Rows are points. Examples show where two turns around zero, p and q, send a point. Write where each new point lands after one turn and then the other. Backwards means that the second turn is done in reverse. Each puzzle has new turns, and all numbers are rounded.

Turn p:
+0.31, -0.01 => +0.12, -0.29
-0.47, +0.35 => +0.12, +0.57
-0.03, -0.48 => -0.45, -0.17
-0.07, -0.15 => -0.17, +0.00
+0.25, +0.30 => +0.38, -0.10
Turn q:
-0.57, +0.06 => -0.04, -0.57
+0.31, -0.28 => +0.27, +0.32
+0.11, +0.35 => -0.35, +0.10
+0.14, -0.13 => +0.12, +0.15
Where do these land?
p, then q: -0.26, +0.24 => -0.34, +0.10
q, then p backwards: +0.12, +0.21 => -0.19, -0.15
q, then p backwards: +0.15, +0.21 => -0.22, -0.14
q, then p: -0.01, -0.65 => +0.28, -0.58

Turn p:
+0.41, -0.25, +0.08, -0.09 => +0.47, +0.16, +0.03, -0.01
-0.45, -0.26, -0.35, +0.41 => -0.27, -0.24, -0.41, +0.52
+0.22, +0.29, +0.35, -0.04 => +0.01, +0.23, +0.06, -0.45
-0.37, +0.51, +0.38, -0.42 => -0.56, +0.18, +0.51, -0.33
+0.00, -0.27, -0.16, +0.12 => +0.13, -0.06, -0.15, +0.26
+0.19, -0.01, -0.29, +0.03 => +0.21, -0.27, -0.06, +0.00
Turn q:
+0.12, -0.25, -0.20, -0.09 => -0.11, -0.22, +0.25, +0.05
+0.19, +0.53, -0.24, -0.31 => -0.09, +0.25, +0.18, -0.61
+0.26, +0.34, -0.32, -0.22 => -0.05, +0.06, +0.25, -0.51
-0.10, -0.03, -0.19, +0.05 => -0.11, -0.17, -0.06, -0.06
+0.01, -0.23, +0.32, +0.09 => +0.16, +0.06, -0.01, +0.37
-0.56, -0.02, +0.59, -0.17 => -0.21, +0.51, -0.41, +0.47
+0.08, -0.33, +0.03, +0.64 => +0.42, -0.49, -0.19, +0.28
Where do these land?
q, then p: -0.18, -0.22, +0.03, +0.00 => -0.10, -0.04, -0.22, +0.14
q, then p: +0.11, +0.22, +0.09, +0.48 => +0.49, -0.22, +0.07, -0.06
q, then p backwards: +0.08, -0.18, -0.49, -0.52 => -0.41, +0.47, +0.02, -0.40
p, then q backwards: +0.13, -0.36, +0.37, -0.25 => +0.27, +0.09, +0.47, -0.21
p, then q: -0.14, +0.54, +0.01, +0.29 => -0.62, -0.01, +0.00, +0.07

Turn p:
-0.28, +0.22, +0.27, +0.41, +0.46, +0.18 => -0.62, +0.22, -0.40, +0.04, -0.03, +0.11
-0.04, +0.12, +0.26, -0.28, +0.08, -0.31 => +0.02, +0.25, +0.15, -0.01, -0.38, -0.19
+0.13, -0.43, +0.18, -0.36, +0.16, -0.11 => +0.14, -0.24, -0.02, +0.07, -0.27, -0.50
+0.32, -0.07, +0.26, +0.31, -0.26, -0.05 => +0.38, +0.13, -0.40, +0.04, +0.02, +0.11
+0.46, -0.33, -0.57, -0.18, -0.24, -0.49 => +0.65, -0.02, +0.41, +0.16, +0.44, -0.40
+0.24, -0.24, -0.59, -0.16, -0.38, -0.16 => +0.50, -0.21, +0.41, -0.01, +0.43, -0.09
-0.69, +0.32, +0.04, +0.00, +0.10, +0.34 => -0.65, -0.05, +0.10, -0.37, -0.14, +0.34
-0.11, -0.03, +0.01, +0.24, -0.14, +0.15 => -0.03, -0.05, -0.18, -0.16, +0.13, +0.18
-0.03, +0.44, +0.14, +0.01, +0.21, +0.46 => -0.39, -0.06, -0.06, +0.25, -0.22, +0.44
Turn q:
-0.07, +0.10, +0.13, -0.32, +0.09, +0.05 => -0.29, -0.13, +0.04, +0.17, -0.12, +0.02
+0.87, +0.19, -0.10, -0.14, +0.08, +0.13 => +0.03, -0.54, -0.08, +0.19, +0.71, -0.11
-0.17, -0.33, -0.16, -0.32, +0.10, +0.12 => +0.02, -0.17, +0.23, +0.08, -0.24, +0.38
-0.13, +0.15, +0.20, +0.65, +0.09, +0.19 => +0.34, +0.13, -0.29, -0.16, -0.21, -0.51
+0.27, +0.06, -0.09, -0.33, +0.23, -0.14 => -0.27, -0.34, -0.02, -0.03, +0.22, +0.18
+0.04, -0.18, +0.45, -0.22, +0.21, -0.26 => -0.39, -0.18, +0.35, -0.26, -0.08, -0.15
-0.23, -0.37, -0.09, +0.06, -1.09, -0.21 => +0.25, +0.95, +0.57, +0.19, +0.22, +0.22
-0.27, +0.23, -0.08, +0.13, +0.16, +0.13 => +0.02, +0.04, -0.34, +0.04, -0.27, -0.03
-0.31, +0.14, -0.26, +0.48, +0.11, -0.01 => +0.29, +0.23, -0.45, -0.21, -0.22, +0.01
Where do these land?
p, then q: -0.26, +0.33, +0.32, +0.20, +0.41, -0.18 => -0.18, +0.46, -0.43, +0.22, -0.20, +0.09
q, then p: -0.20, -0.35, -0.49, +0.19, -0.45, +0.24 => +0.19, -0.02, -0.26, +0.58, -0.04, +0.51
p, then q: -0.29, -0.40, -0.03, -0.22, +0.47, +0.09 => -0.18, +0.35, +0.26, -0.40, -0.23, +0.29
q, then p: +0.47, -0.15, +0.12, +0.23, +0.27, +0.06 => +0.16, -0.09, +0.00, +0.16, -0.09, -0.57
p, then q: +0.35, +0.23, -0.21, +0.38, +0.00, -0.40 => -0.05, -0.25, -0.58, -0.11, +0.13, -0.30
p, then q backwards: +0.10, +0.01, +0.24, -0.56, -0.37, -0.30 => -0.32, -0.54, +0.15, +0.32, +0.03, +0.29
p, then q backwards: -0.24, +0.53, +0.02, -0.13, +0.04, +0.47 => -0.30, -0.16, -0.16, -0.62, +0.14, -0.19
p, then q: +0.07, -0.20, +0.04, -0.08, -0.37, +0.02 => +0.03, -0.23, +0.23, +0.07, +0.27, +0.07

Turn p:
+0.17, -0.34, -0.25, +0.02, -0.20, -0.30, +0.06, +0.17 => +0.05, -0.06, -0.02, +0.38, -0.13, +0.14, +0.39, +0.19
-0.18, +0.06, +0.07, -0.15, -0.04, -0.30, -0.41, -0.34 => +0.15, +0.30, -0.30, +0.26, +0.12, -0.26, -0.29, +0.08
-0.27, +0.18, +0.64, +0.03, -0.09, -0.23, -0.01, +0.07 => +0.22, -0.01, -0.01, -0.10, +0.66, +0.06, -0.23, +0.15
-0.14, -0.21, -0.03, -0.20, +0.09, -0.36, +0.14, +0.28 => -0.06, -0.04, +0.05, +0.28, +0.31, -0.11, +0.38, +0.01
-0.08, +0.07, -0.31, -0.26, +0.31, +0.40, +0.18, -0.49 => -0.54, +0.19, -0.17, -0.33, -0.33, -0.32, -0.08, -0.16
+0.29, +0.26, +1.20, +0.06, -0.13, -0.05, -0.03, +0.20 => +0.30, -0.67, -0.07, -0.18, +0.75, +0.34, -0.60, +0.17
-0.14, -0.22, -0.24, -0.13, -0.26, +0.16, +0.08, -0.11 => -0.03, +0.11, -0.06, -0.13, -0.24, -0.17, +0.24, +0.28
+0.17, -0.38, -0.35, +0.32, +0.27, +0.05, +0.09, -0.22 => -0.17, +0.13, -0.30, +0.03, -0.37, +0.29, +0.30, -0.29
+0.15, +0.29, -0.31, +0.17, -0.17, -0.29, +0.06, +0.01 => -0.08, +0.23, +0.30, +0.32, -0.15, +0.23, -0.10, +0.11
+0.20, +0.16, -0.13, -0.18, -0.10, -0.26, -0.33, +0.27 => +0.19, -0.13, +0.22, +0.48, -0.06, -0.16, -0.12, +0.01
-0.18, +0.14, -0.27, +0.31, +0.32, +1.19, +0.15, +0.16 => -0.01, -0.06, +0.36, -1.02, -0.56, -0.07, +0.10, -0.54
Turn q:
+0.43, -0.21, +0.01, +0.14, +0.19, +0.03, -0.26, +0.36 => +0.03, -0.54, -0.19, +0.17, -0.20, -0.20, +0.19, -0.03
+0.03, +0.02, +0.06, +0.12, +0.08, -0.58, +0.40, +0.25 => -0.02, -0.25, -0.05, -0.59, -0.06, +0.03, -0.16, +0.37
+0.18, +0.48, +0.23, +0.36, +0.06, -0.09, -0.20, -0.29 => -0.22, -0.05, +0.59, -0.12, -0.16, -0.31, -0.02, -0.23
-0.06, +0.24, -0.09, +0.51, +0.43, -0.35, -0.16, -0.49 => -0.24, -0.19, +0.71, -0.35, +0.01, +0.18, +0.34, -0.17
+0.21, -0.10, -0.41, +0.03, -0.07, -0.16, +0.01, +0.17 => +0.17, -0.13, -0.08, -0.02, +0.05, -0.11, +0.31, +0.35
+0.09, +0.46, -0.08, +0.27, -0.07, +0.17, +0.02, -0.45 => -0.32, +0.28, +0.53, +0.07, +0.08, -0.23, +0.10, -0.03
-0.51, -0.13, -0.03, -0.44, -0.29, +0.47, -0.21, +0.42 => +0.35, +0.43, -0.69, +0.21, +0.17, -0.02, -0.05, -0.37
-0.01, -0.01, +0.15, +0.28, -0.21, -0.21, -0.10, -0.59 => -0.06, +0.23, +0.56, -0.03, -0.38, +0.19, +0.03, +0.02
-0.26, -0.22, +0.10, -0.81, -0.28, +0.32, -0.02, +0.25 => +0.46, +0.30, -0.57, +0.37, +0.23, +0.11, -0.43, -0.10
+0.34, -0.14, -0.09, -0.15, +0.43, -0.17, +0.15, +0.12 => -0.02, -0.55, -0.03, +0.03, +0.20, +0.10, -0.05, +0.24
-0.45, -0.38, +0.14, -0.31, -0.27, +0.56, +0.36, +0.24 => -0.12, +0.48, -0.77, +0.23, +0.07, +0.26, -0.26, -0.04
Where do these land?
p, then q: -0.02, -0.04, -0.54, +0.47, +0.03, +0.08, -0.05, -0.43 => +0.00, +0.64, +0.18, +0.08, +0.13, -0.49, -0.04, +0.03
p, then q: -0.21, -0.18, -0.28, +0.00, +0.08, +0.18, -0.19, -0.06 => +0.10, +0.16, +0.22, -0.10, +0.04, -0.12, -0.12, +0.33
q, then p: +0.68, -0.13, +0.23, -0.44, +0.22, +0.15, +0.19, +0.26 => +0.59, +0.10, -0.24, +0.30, -0.19, +0.19, +0.46, -0.33
q, then p: +0.13, +0.16, +0.01, -0.92, +0.17, -0.22, +0.08, +0.16 => +0.21, -0.38, -0.29, +0.41, -0.28, +0.03, -0.07, -0.69
p, then q: +0.08, +0.07, +0.22, +0.23, -0.98, -0.28, +0.16, -0.05 => -0.12, -0.38, -0.73, +0.12, -0.03, -0.65, +0.03, -0.22
q, then p: -0.15, -0.18, +0.26, -0.05, +0.35, +0.09, +0.21, -0.13 => +0.17, +0.13, -0.17, -0.34, -0.18, -0.26, +0.03, -0.15
q, then p: -0.35, +0.26, +0.16, +0.40, -0.36, +0.21, +0.17, +0.24 => -0.21, +0.45, +0.29, +0.22, +0.11, -0.35, -0.22, +0.28
p, then q: -0.36, +0.23, -0.64, -0.24, +0.42, -0.14, +0.03, +0.01 => -0.12, +0.31, +0.53, -0.60, -0.05, +0.04, -0.29, -0.09
p, then q: +0.35, +0.18, +0.25, +0.15, -0.40, +0.02, -0.22, -0.39 => +0.31, -0.06, -0.24, +0.30, -0.12, -0.37, +0.39, -0.22
q, then p backwards: -0.35, -0.42, +0.14, +0.30, +0.20, -0.01, -0.51, +0.10 => +0.25, -0.42, -0.20, +0.45, +0.39, +0.24, -0.04, +0.15
q, then p: +0.18, +0.05, +0.18, +0.10, +0.28, -0.09, +0.12, +0.29 => +0.09, +0.07, -0.25, +0.14, +0.00, -0.23, +0.33, +0.04
